Each point is reached from the start by the listed moves, each made once or not at all, plus a little noise. Is the number of moves made odd or even? Then give how often each move was made.

Moves:
(1): [ 42  -5 -26  -2   3]
(2): [ 2 35 -7 -1 -7]
Start: [-30  24 -10  36   5]
Points:
[ 13  55 -43  32   0] => even (1, 1)
[ 12  19 -36  33   8] => odd (1, 0)
[-28  60 -16  35  -3] => odd (0, 1)

Moves:
(1): [ 24  14   1 -16   9 -11   3  -3  -4 -17   0]
(2): [-14  37   2   4   7  14  -8  -6  -7   3  11]
(3): [ -7   2  31  -2   5 -19  -1   5  -6   5 -10]
(4): [  9   1   3  26   4  -8  -4 -12 -10  -8  15]
(5): [-10  -6  -3  14  24  10   0  10  -6  -1  -8]
(6): [11 -3  8  5 -8 25  2 -5 -3 -8  1]
(7): [ -6 -13   1  -2  -6 -12  39  13 -10 -15   8]
(8): [  5  -1   6  -2  -7 -12 -17  25  -3 -12  20]
(9): [-2 -1  2 -7  8  0  6  7 37 12  4]
Start: [ -3   2 -10  -5  13  -8 -15 -15  -9  -7   3]
Points:
[-24 -18  19   3  36 -29  22  11 -31 -19  -6] => odd (0, 0, 1, 0, 1, 0, 1, 0, 0)
[  4  44  32   5  31 -46  17 -20 -45 -40  26] => odd (1, 1, 1, 1, 0, 0, 1, 0, 0)
[ 32  50   4   8  34  12 -19 -33   4 -21  35] => odd (1, 1, 0, 1, 0, 1, 0, 0, 1)
[ -7  48  22  -7  60 -15 -24 -10 -32 -18  -4] => even (1, 1, 1, 0, 1, 0, 0, 0, 0)
